Each row is a point. Each copy is the shape, with its points in the same order, turned, moved and blurred by noise. Some copies are also mirrored. Which?

Shape:
[[ -2  22  23]
 [  4 -29  -4]
 [-27   0 -63]
 [  4  27  24]
 [-56   1  22]
 [-17  -4 -21]
 [ -6  11   4]
 [-23 -51  34]]
Copy 1, 8 rows:
[[ 14   3  23]
 [ 13  10 -36]
 [-62  -2 -36]
 [ 15   9  29]
 [  7 -52   1]
 [-17  -2 -19]
 [  2   1   5]
 [ 46 -29 -40]]
Copy 1 is: only turned
Copy 2:
[[  1  28  -2]
 [-18 -16  27]
 [-35 -53 -33]
 [  7  31  -5]
 [-57  28  -9]
 [-25 -17  -9]
 [ -8   9  -3]
 [-53  15  50]]
Copy 2 is: only turned
Copy 3 (8 x 3):
[[ -7  14  14]
 [ -6 -33 -12]
 [ 20   0 -74]
 [ -8  22  23]
 [-54  13 -24]
 [  1  -4 -32]
 [ -5   9  -1]
 [-48 -50  -2]]
Copy 3 is: only turned

Shape, 7 rows:
[[ 12  41  27  24]
 [ 34 -44 -19  -4]
 [ -9 -22  -8   6]
 [  5  26 -41 -27]
 [-42 -48 -34  33]
 [ 23  24  29   6]
 [-10  22  17 -12]]
Copy 1:
[[ 12  18  35  10]
 [ -8 -47  -3 -56]
 [ -3 -20 -23 -18]
 [ -6 -62  12  23]
 [ 25 -24 -71 -21]
 [ -8   8  37  -4]
 [-20  -3   9  17]]
Copy 1 is: mirrored
Copy 2 (7 x 4):
[[ 25  -9  36 -31]
 [  0  -8 -39  37]
 [-17  -7   7  27]
 [-21  43 -12 -15]
 [-35   2  28  73]
 [ 20 -19  10 -29]
 [-17  -8  19 -27]]
Copy 2 is: only turned
Copy 3, 7 rows:
[[ 36  31 -27 -22]
 [  1 -37  25  22]
 [-13   8   6  24]
 [-29   9  23 -43]
 [-28  33  31  63]
 [ 30   4 -25 -19]
 [ -8  17 -30 -16]]
Copy 3 is: mirrored

Shape (11 x 6):
[[-26 -29  46   5   2 -57]
 [ 47  11   4   9  29  20]
 [-21 -43  11   2 -39  29]
 [ 21  12  15 -25   0 -18]
 [-32 -24 -47  -3 -14  -4]
 [-59   6  -4 -16 -23   7]
 [-52 -14   6   1  11 -31]
 [ 27 -29  14  20  26  -2]
 [ 45  15 -12  12  11 -17]
 [-46 -39 -14  30 -25   6]
 [ 26  20  13  19 -11  13]]
Copy 1:
[[ 31 -63 -17  -2 -23 -33]
 [ 19   4  -2 -16  43  37]
 [  7 -20  30   4 -52  39]
 [ 23 -22  27 -25  19  -3]
 [-15  -6  48  47 -14  -6]
 [-28   3  30  -7 -35 -24]
 [ -6 -37   4  15 -22 -39]
 [ 22 -28 -18   8  19  36]
 [ 40   2  14   5  46  13]
 [  5  -7  12  48 -53   3]
 [ 31  17   3 -22   4  24]]
Copy 1 is: mirrored
Copy 2, 11 rows:
[[-67  17 -60 -20 -10 -32]
 [ 13 -27 -12 -26  42  10]
 [-38 -26  10  -2 -52  18]
 [ -4   9 -15 -43   8 -16]
 [-38  29  21  28 -10   4]
 [-44  40   5 -17 -33  37]
 [-65  42 -27   1  -4   5]
 [-21 -33 -34  -6  25 -14]
 [ 25   2 -19  -6  29 -20]
 [-53   6 -13  34 -36  22]
 [ 25  -8 -27 -20  -1  15]]
Copy 2 is: mirrored
Copy 3, 11 rows:
[[ -7   1  19  52   6 -87]
 [ 26  28  21 -20   2  12]
 [-59   9  19  33 -33  -8]
 [ 18 -22  28  -5 -10 -27]
 [-25 -10 -51  25 -19  -9]
 [-61 -21 -16  -2  -6 -37]
 [-26   3 -24  21   3 -68]
 [ 18  45  18  24  -6 -14]
 [ 39   1   8   5  10   7]
 [-60  14 -27  52  -8 -17]
 [ -1   4  33   3  21  11]]
Copy 3 is: mirrored

Shape, 11 rows:
[[ -7  -8 -18 -54  -7  -4  -4   6]
 [-41  -2 -43 -18 -30   9 -11  -3]
 [  3  27   8  -4   4 -15  36 -22]
 [ -8 -28 -12 -44  -2  40   3  -3]
 [-11  13  50   0  12 -21 -15 -33]
 [  7  49  51  18 -39  -6   4  -8]
 [-12   4  61  52 -10   7  -9   0]
 [ -5   7  23   0  -8  -6  25 -41]
 [ 23 -47 -60 -46 -13 -15  -7 -18]
 [ 10 -24 -56  24  46  14 -65  41]
 [-18 -11  27  12   0 -16   7  21]]
Copy 1:
[[-34 -14 -23 -24 -11 -24 -23 -33]
 [-71 -14 -25  10   6 -14  14 -31]
 [ 15  36 -18   6   5 -23   9 -25]
 [-36 -26 -17 -44 -16  -3  15 -23]
 [ 26   9  15  19  22  14 -10 -49]
 [ 31  17 -15  62 -28   8   5 -39]
 [ 30 -11  34  54  -8  17  24 -10]
 [ 18  13 -20   8  15  -9  26 -36]
 [-42 -31 -60 -39  33 -22 -23   6]
 [-75  -5  28  -8   7  27 -35  60]
 [  4 -12  26  22  -2 -28   1 -12]]
Copy 1 is: only turned
Copy 2 (11 x 8):
[[-18  17 -15 -12 -23  20  21  19]
 [-32 -10 -40  13 -56   0  25  -8]
 [ 15   9   7   2   7   8   8 -47]
 [-12 -19 -24  15 -20  47  26  24]
 [ -7 -21 -10 -10  36  -6 -32 -28]
 [ 10  20  -3  29   2  -8 -59 -39]
 [ 16 -43  11  36  10 -21 -58 -19]
 [ 15 -11  -9  -4   3  23  -9 -46]
 [ 24  11 -47 -34 -41  15  52  34]
 [  4 -31 -30  37  -4 -65  57  65]
 [  0 -27  25   2 -11 -15 -22  -1]]
Copy 2 is: only turned

Shape (12 x 9):
[[ 14 -26 -41  19  14 -18 -23  10 -26]
 [ 18   6  -7   1  -3  29  -6  19  19]
 [-17 -30  42  -9 -12 -33  31  34  28]
 [ 26  35  49  -8  10   7 -48   5  -7]
 [-37   4 -20  43  -3   5  39  26  24]
 [  8  48  15 -10  -8   3 -46 -28  23]
 [-25 -27   7   6  -2 -28  -6  11 -55]
 [ 29  -7 -17  40  34  21 -36 -35 -14]
 [ 40   0  47 -22 -23   3   4 -20 -52]
 [ 15 -14 -10   3  24  33 -20 -39  12]
 [ 50 -19  28   3  -7 -51  -9  26 -33]
 [ -6   4 -43 -10  38  -4  34  -9 -54]]
Copy 1, 12 rows:
[[-18  -8 -42 -31   5  13 -14  34  21]
 [ 33   6   9 -15  21  20   6   7  16]
 [-19  15  52  41  38 -27 -42   8  14]
 [ 33  13  39 -32 -11 -20  32  38 -17]
 [  1 -31   6  39  58  34 -11 -10  -1]
 [ 41   0  30  13 -43   4  31  29 -14]
 [-54   6 -18 -15  25 -10 -18  26 -25]
 [ 24 -50 -13 -55 -27  18  -6  10  -3]
 [ 14  42  -5 -33 -16 -59 -14 -12 -30]
 [ 22 -20  14 -34 -31  29 -20 -11  12]
 [-12  10 -10 -17  15 -60 -22  46  20]
 [-54 -11 -36 -26  15   8  22 -39  11]]
Copy 1 is: mirrored
Copy 2 (12 x 9):
[[-10 -45 -17  17  14 -37  20  29  19]
 [-22  16 -13 -16  -2 -11   8  -7   6]
 [ 28  31  27  21 -34 -49 -22 -27  14]
 [  6  -5 -14 -80 -18 -33 -24  13  -7]
 [  0  -8  -4  24   2  -5  19 -69  27]
 [  3 -11 -50 -52 -27  -7 -21  -4 -24]
 [ 35 -50  30   7 -18 -31  12  14  12]
 [ -5 -40 -31 -26  54  -4  -8  25   1]
 [ 62   9  14 -43 -12 -15  13  45 -23]
 [-15 -11 -18  -8  37   4 -15  15 -30]
 [ 49   0   3 -16 -12 -75   4  42  32]
 [ 11 -46  11  12  24 -38  61  -2 -36]]
Copy 2 is: mirrored

Shape:
[[ -1  23 -39 -29 -19 -18  18 -22 -47  14  -6]
 [-11 -36  23 -47  -8   4  25 -45  31   1 -15]
 [ 25 -26 -65 -36 -20 -11 -28  -3  36   3  -8]
 [-23  20  20 -25 -20 -26 -47  14 -23  14 -28]
 [ 38 -18 -42  -8 -19   2  21  -7  13  13 -43]
 [ 16 -20 -30   5 -12 -41  26  20 -15  14  35]
 [ -7 -36 -32 -34  13  -4  13  13  30 -30  19]
 [ 33 -19   5 -36 -37   4  38   7  -4  20  18]
 [ 52  42 -45  22  53 -28 -11 -40  -1  71 -19]
 [-33 -29 -17  -6 -30   4  14  -2 -11  30 -24]
 [ 30 -33  39  17 -53   9 -43 -11 -33  28 -18]
 [-10 -25  22  11   3   1  17  38 -11 -40   4]
 [  8  19  13  30  28  28  -2   7   5  40 -21]
 [-18  34 -29  45 -34  13   5 -48 -11  29  16]
 [-19 -28  46  28 -48  18  19  -3  45   0 -41]]
Copy 1, 15 rows:
[[-13 -14 -15   7 -38 -46  24  11 -18   2 -18]
 [ -6  52  25 -37  21 -35   9 -35 -16 -27  11]
 [-12 -47  37 -63  -1 -38   3 -10  40 -12 -19]
 [-31 -19  18  32 -27 -18 -13  -7  20   8  52]
 [ -3  -3  30 -24 -13 -18  31  -7  42 -17 -41]
 [-15 -41  -6 -24  12   7  56  -5  -3  33  -7]
 [ -4 -38  37 -31  47  -5  11 -14 -21 -13 -12]
 [-29  14  14 -36  -7  -3  17 -26  -7  29 -33]
 [ 26 -15 -42  29  17 -72  33  22  89  31 -20]
 [-31  -4 -10 -10 -13  12  26 -14  12 -42   0]
 [  4  10 -14 -12 -62  16  14 -70  35  13  43]
 [ 20 -20  31  15  15  44  18 -31 -24   3   4]
 [ 16   6 -19  40  17  11  -7 -15  50   5 -11]
 [ 27   4 -66 -12 -26   2   5  35  22  -8   3]
 [  1  55  34 -24  -3  57   6 -16  26 -40  22]]
Copy 1 is: only turned
Copy 2 (15 x 11):
[[-19 -16 -29 -46  31   1  -2   8 -19  26  15]
 [ 33  -7  56 -21  21   8 -11 -48  -3  17 -16]
 [-35 -16  29 -46  -6 -55  -1 -18  15 -32   9]
 [-25   3 -10 -16  21  26 -47  39  15 -18 -31]
 [ -8 -13  40 -39  13 -40  17  15  -2   9  18]
 [-26  16 -20  14   0 -40  -6   1  -4  33  28]
 [-13 -33  20   6  15 -35  -3 -43  26   3   4]
 [ 22  24   9 -13  29 -38 -20  -4  -2  28  34]
 [-66   7  40 -15  23   6  42  32 -86 -16  25]
 [  6  -8  13 -26 -30  14 -11   5   9  27  19]
 [ 47  41  -6 -11 -21  -2 -22  56 -24 -28 -12]
 [ 20  -5   1  45   6 -14  10   7  42  18  -8]
 [-15  11  42  22  17  38  28  43   1 -16  20]
 [-18  33 -25 -39 -14  28  54   1 -18   2   9]
 [ 35  34  58 -14 -21  15  15  10  47  19 -31]]
Copy 2 is: mirrored

Shape:
[[ 19  30  28  18 -17 -19  40   5 -36   8  52  18]
 [-10 -35  34  15  23  20 -16  -5  -2 -21 -30 -34]
 [ 35 -14  30  23  15  15 -23  19   9  42 -22 -41]
 [  4   2 -32   0   2  15  22  21 -15  -6 -16   5]
 [-15 -11 -28  14  27 -13 -30  27  -6 -38 -41   2]
 [ 12 -38  23  13  30  49 -18  49  -7 -25 -35 -27]
 [-25   5 -12  11  64  24   4  22 -26 -13 -43 -35]
 [-20  -1 -40 -21 -19  -7   2  -1 -57 -16  -5 -16]
 [ -8  -9 -20  -2  19   5  63 -11  49 -22 -19   8]
 [-22  70   4  14 -54  -5  -4   4 -25  36  75  15]
 [-27  -4 -23 -45  27 -22 -15  23 -36  -6   2   8]
 [-42  -9 -38   8   6 -38  21  31 -39 -14 -20 -10]
 [ 29  15   1  19  10   9  21 -33   8  -3 -21  28]
 [-32  21  19  13 -39   4  -8  12 -50  58  26  40]
 [ 19  51  36 -16 -39 -14  51  -8  14 -11 -21  21]]
Copy 1:
[[  0  65  -7 -15  26 -12   8  42  52  21 -11   5]
 [-47 -11  39  26   0   8  27  -7 -11 -31 -27   0]
 [-38 -22  27  41  -9  10 -16  26   0  17  -4 -32]
 [  1   7  -8 -10   2  33  -2  -5  12 -21  20  14]
 [-29  -1  10   2   3   2 -16 -45 -23 -30  13  42]
 [-49 -17  53  23  14  51 -19  -3  -2 -45 -12   0]
 [-46  26  16  27 -11  29   9 -22 -24 -52  34  -4]
 [ 32  35  -6  -7 -15  12  15   8 -31 -28  -1  40]
 [-16 -21  -5 -31   2   6  54 -29  50 -33  31  -3]
 [ 22  72 -54  10 -36 -24 -20  40  64  19 -37  16]
 [-10  32   4 -43 -29  -9 -14   7 -31 -36  11  28]
 [ -9  31   4  -3 -11   1  17   1 -13 -22  44  69]
 [-14   4 -23 -14  24  10  28 -28  19  15  -6 -25]
 [-25  56 -46  -8 -35  20 -11  50  20  32 -38  33]
 [ 14  39  20 -33 -13  14  35 -30  64  41 -11 -11]]
Copy 1 is: mirrored
Copy 2 (15 x 12):
[[  6  66   0 -62   2 -26 -46 -18 -14  -3   6 -11]
 [-33  -9  19  40 -25 -10  -8   4   9 -37  37  -6]
 [  8 -24  14  18  12 -20 -47  29  31  -3  49 -15]
 [  2  24  -1   9   3  11 -12  27 -24   0 -19  -6]
 [ -9   7 -36  45 -10  -1   6  25   1 -38 -13  17]
 [-44   3  14  71  -1  14 -42  34  -5 -29  31   0]
 [-31  -6  -6  61  -6 -34 -16  27 -31 -14 -14 -32]
 [  0  20 -17 -19 -58  17  -5  31 -33  -9 -20 -11]
 [ -2  39  27  21  35   4  50  -5  -3   9  -8 -17]
 [ 24  25 -43 -76  -9  18 -68 -46  -2  21 -13 -30]
 [-37  16 -37  -5 -36 -14  -1  28 -16  15 -28  20]
 [ 16  43 -45  24 -32 -20   8  24 -29  -4 -11  -8]
 [ 18   5  40 -12  28 -13  -2 -12  -2 -31 -18   8]
 [ 29   1 -25 -44 -27   0 -68 -39 -36  29  13  19]
 [ 26  56  51 -13  -4  -4 -24 -24  37  12 -40   3]]
Copy 2 is: only turned

Shape (18 x 12):
[[-23  10  43  24 -28  -4 -15 -22  33 -43   8 -31]
 [-27   7 -25  28  -5 -19 -24 -42 -14 -26  54  13]
 [  7 -23 -13  16 -13  19  34 -17   8 -50 -11   5]
 [ -5 -46  25  24  48  28  -7 -40  35  10 -24 -21]
 [ 24  11  30  31   7  17 -27  26 -32   7  36 -42]
 [ 31  17 -16 -18   2   3  26   3  17  33  12  44]
 [ 37  33  41 -46   1 -48   3   1  48  -7 -11 -36]
 [ 14  -5  18 -21  17  36 -27 -36  32  -4 -19 -44]
 [  8  38  33 -45 -31  27   4  32 -16 -45 -19   5]
 [-27  23 -15  -4 -20 -12  38  22  15   8 -23 -32]
 [-32  -3  23   0 -12  23  -7  22   4 -37  10  -9]
 [-24 -41 -16  -2 -13 -18  14   7  44 -32  20  24]
 [-15 -27  -1 -38  -7  19  16   0 -18   2  30  25]
 [  6 -14 -14  12  48   5  11  23 -19  32   4   4]
 [ 35 -16 -16  35  38  26  47 -28  20 -47 -17  41]
 [-30  14  27 -10  45  23 -31  22  -1  12  55  41]
 [-33 -12  41  15  47 -29  48  24  43  22  26 -31]
 [ -8 -30 -27  15   0  10  27 -24  40 -36  17 -30]]
Copy 1, 18 rows:
[[ 24  18   3 -42 -29   7  -6  35   9  -9  27  40]
 [-25  -5   2 -18 -72 -58  -4  11 -12 -22  21  -5]
 [ 16 -16  35  -1 -20  -8  13  17 -43  35  26   0]
 [  1 -24  15  26 -29  11  17 -12  50  44  19  59]
 [ -8  25  -5   9   7  -3  -5 -41   0 -39  69  16]
 [-30 -19  13   9  10 -13 -35 -41 -20  26 -27 -13]
 [ 32  23 -36   7  21  26 -69  28   7   8 -23  25]
 [ 20 -33   9  20 -18  41  -6  -4  28  -5  15  44]
 [ 22   6  -4 -26  34  53   4  12 -30  -9  13 -38]
 [ 42  25  34   0  18 -30   2   1 -10  -9 -28   8]
 [ 19  25   1 -29 -15  20  27  -3  -6   2  18   9]
 [ -6  21   9 -17 -51 -11  13   2 -42  47 -27  27]
 [ -9  14  18  10 -41  16   7 -33 -18  18 -10 -36]
 [-18   3   3  41   5 -31  21 -51   8  15   8   5]
 [ -1 -56  10   5   1 -18  20   8 -39  75  30  16]
 [-38   5 -44 -36 -22  -4  25 -63  23   6   4 -16]
 [ 38  56 -20  -4  -1 -35  -7 -38  34  58  -6  49]
 [ 38  -7  18   2 -56 -17   5   2 -29  32  13  41]]
Copy 1 is: only turned
Copy 2, 18 rows:
[[ 20 -14  -8  10  45   8  17 -40  33 -40  31 -10]
 [-13 -28  -3 -12  23 -40 -15  18  34 -32 -16 -43]
 [ 27  20   8 -27   4 -11  40 -19  -1  -1  -7 -28]
 [ -9   3  70  36   8 -33  39 -33 -11  -2  40   5]
 [  9 -22  16  24  17  -4   9   3   5 -61 -39  52]
 [ 18   1   1  37 -41  -1  10  40  11  33 -13  -6]
 [ 45 -26   0  32   8  73  -7  15 -15  -4  52   8]
 [ -9 -19  24  48  10  16  30 -39 -37 -23  26  -9]
 [ 19   4 -79   0  -6  28  33 -11 -26  -7   0  29]
 [ 20  61  -9  26  31  26  -6   7  -3   4  -3  -7]
 [ 18   6 -29   5  37 -24  14 -28  -8 -19  -1  18]
 [ 50  -1   0 -14  27 -41 -13 -16   5  37   5 -32]
 [ -7 -10 -13  -1  14 -29  13  12 -17  45 -25   8]
 [  3  24  35  23 -13 -37   3  36 -21   1 -21  26]
 [ 44  22  28 -16 -40 -38  65   8   2  -3  14 -40]
 [  1 -33 -29  48  10 -77   1  30  -1  -1   2  37]
 [ 48  24  38  42  72 -18   7  38   7  12  32  34]
 [ 37   6  27   2  41 -11  23 -20 -11  -3  -6 -52]]
Copy 2 is: only turned
Copy 3:
[[-11  27  13 -28 -38 -11  17  11  43 -16 -13 -23]
 [ -2  -2  -4 -59  19  -1  10   9   5  -9  -8  55]
 [ 26 -21 -30  -6 -18 -22   6  -6  18  31 -48  -3]
 [-29  35 -46   5 -67  -1  14 -26  -4  37   2  15]
 [-42  17  49 -28  12 -31  -9 -39 -17  43   8  -6]
 [ 23 -15 -14  35  22  -2  -5  29 -17  61  27   8]
 [-18  13  13  -2 -24   6  40  52 -30  31  19 -86]
 [-40  67 -40   5 -20 -11  13  -2  -8  28 -10 -29]
 [  5  26  46  36  25 -14  27  25  19  35 -56 -37]
 [ 21 -12   9  29 -14   7 -11 -10 -20 -15 -14 -42]
 [-12   3  25   2  -5   7  11 -19  45  14 -31  -6]
 [  3 -46 -27 -13 -16  42   9  11  33  18 -17   3]
 [ 19   6   2   7  22  44 -10   3   6  60 -22  18]
 [-19 -25  -1  26  -1   8   6 -40 -43  51   6  26]
 [ 24 -34 -50  15 -27 -50  45  -6   8  61 -24  27]
 [-33  20  22  19  39  34  30  -5  24  44  34  48]
 [  2 -18  11   5 -40  45  33 -46   0  20  54 -32]
 [  6 -15 -55 -26 -18   4   1 -26  19   6 -20 -17]]
Copy 3 is: only turned
Copy 4, 18 rows:
[[-37  44  46  38  12   6 -30 -19  22 -14 -19   3]
 [ 35 -19  18  12  25   9 -60   8  12  -1 -14  38]
 [ 16  27  18  27  20  -4  42  -8  18  -8 -32  32]
 [-27  23  53  12 -22  31  19 -25 -40  11  10  54]
 [-18  22 -31   4  23  53 -28 -21   5   7  26 -18]
 [ 16 -35  -7 -25 -48  25  32   4  17 -19 -30  -4]
 [-40  12  13   7 -67 -29   7 -35  51   4  14 -41]
 [ -2  59  44 -13 -41  16  15 -14  -9  30  11   3]
 [  7  32  10 -26  26  -1  36   8  47 -16 -12 -65]
 [-35  20 -26 -12 -11 -29   6  -7  -8 -17 -56  -7]
 [ -7  19  29  -2  39   2   1 -24  -3  -8 -22 -15]
 [ 15 -35  39  41   5 -21  22 -31  -2 -12 -51   3]
 [ 43 -16  17  -8  10   2  15  -5 -21 -28  -6 -10]
 [ -9 -32 -23 -32   5  23  24  -8 -29  20   7  22]
 [ 15 -10  27   5   2  23  75 -12  44   1 -19  71]
 [  2 -50  37 -50  26  44 -20 -32 -12 -10   4 -11]
 [-61 -24  -4 -13 -22  -9   2 -76 -31 -44  -5  24]
 [ 19  23  16  26 -13 -15  13 -43  -5  -5 -49  45]]
Copy 4 is: only turned

Shape:
[[-22 -10  -4  30   5   1 -27  47  17  21 -20  21]
 [ 23  24 -16  12 -17  -3   8  30  48 -67   8  44]
 [ -2  12 -12  11  -3 -16   3   2 -16  12 -50  36]
 [ -4   3  16  40  24  17  -1  29 -32  16  -1 -25]
 [  7  13   7  37  -1  21  34   8   2  23 -13  21]
 [-39 -12  -9  27   7   3   8  29 -46  28   7  26]
 [  6  23 -58 -12 -16  27  23 -34  33  -2  46  13]
 [-48  -6  17  42   1   8 -14 -32 -29  11  10   6]
 [ 30 -13 -44  13 -36  28 -32 -48 -17  11  16  25]
 [-32 -50  13  34   5  25  19  23 -32   0 -47  19]
 [-43   3   5 -28 -12  28 -33 -16  -6  25  54 -16]
 [ 12  26 -66 -21 -25  35  -4 -27 -10 -21  35  11]
 [  9  65 -37  10   0  31  -3  20  34 -55 -23  48]
 [ 46  25 -28 -44  -8  27 -13 -31   5 -30  37  60]
 [ 15  18 -49 -11 -25   9   3 -27 -11 -16  33 -10]
 [ 13  18 -24 -34 -13  20  -7 -17  28 -26  -5   9]
 [-13 -11 -14  29  57   1  -1  12   9 -10 -16  20]
 [ 15  44 -35 -21 -10 -17  12 -12  30 -43  43   4]]
Copy 1, 18 rows:
[[-28   4 -11  12  18 -56 -10 -33 -19  19 -19 -18]
 [ 37  36  29 -47 -32 -37  33 -21 -17  15 -21  22]
 [  4 -19 -40  12 -10 -39  -9 -37   4 -16 -20  20]
 [-49  19   5  42  -8  -4 -12 -13  18  -3  -2 -12]
 [-18  19 -14   6 -20 -46 -29  -4   5 -21   7  17]
 [-66 -26 -10   5 -21 -24 -21 -16   4 -23 -32 -22]
 [ -6  23 -41 -34 -45 -12  38  55 -47 -24  -2   8]
 [-28 -22 -26  13 -31  -5 -51  11  14   8  -5 -28]
 [-12 -14 -60  -4 -75 -35  31  10   2  15  24 -12]
 [-39 -42  18  28 -13 -29 -40 -43 -15 -16  15   0]
 [-32 -19 -22 -13   3   1   8  63   3   7   2 -56]
 [ -6  -9 -28 -10 -73 -13  67  51 -15 -11 -11   3]
 [ 28  13  22  -6 -34 -58  34  11 -17  25 -41  58]
 [  5 -12 -42 -54 -47 -24  63  34  18  12   9  37]
 [  8   6 -31  -4 -61  -1  53  27 -10 -23  -7 -12]
 [ 28  -5 -10 -14 -14 -17  44  29 -14   7   8  19]
 [-30   2  -3   9  -9   0 -19 -31 -25  25 -22  32]
 [ 33  31  -9 -40 -31   7  49  27 -14  -8 -26   8]]
Copy 1 is: only turned
Copy 2 (18 x 12):
[[ -4  43   7 -35 -35  27   2  -3  19   2 -17 -23]
 [ 38  14  88  15 -31  13 -49  25   1  -1 -18 -10]
 [-33  -8   9 -19 -21  21 -24  22  15 -27   8   1]
 [-13  23 -12 -32   5 -25 -18 -15  37  22  -4  -3]
 [-13  20  28 -36  19  17 -28   5  26  -1   3  17]
 [-32  29  -2  -9 -27  10   8 -29  33   8  12  20]
 [ 36   8  61  32  31  20  26  44  18   1  14  37]
 [ -2 -28 -12  -9   0  24  11 -37  52   5   0   8]
 [ 40 -30  35 -22   0   4  42  13   6 -44  33  27]
 [-18   9 -21 -55 -45  19 -27  -9  47   0 -17  43]
 [ 15 -13  -4  22  11   4  72 -22  10  30 -24  15]
 [ 28 -20  62  30   1 -19  38  34  15  -9  19  37]
 [ -1  -5 103   4 -23   0 -32  44  39 -19 -32 -18]
 [ 30 -20  75  38   9 -12   8  19 -23 -53 -18  41]
 [ 32 -17  35  23   7 -15  14  35   9   9  31  24]
 [ 27 -20  40   6  -3  -1   3  51   3  -6 -30  12]
 [  3  34  -3   4 -16  16 -28  10  57 -27 -22   1]
 [ 36  -7  58  58  10  -3 -14  38   1  15   6  -4]]
Copy 2 is: only turned
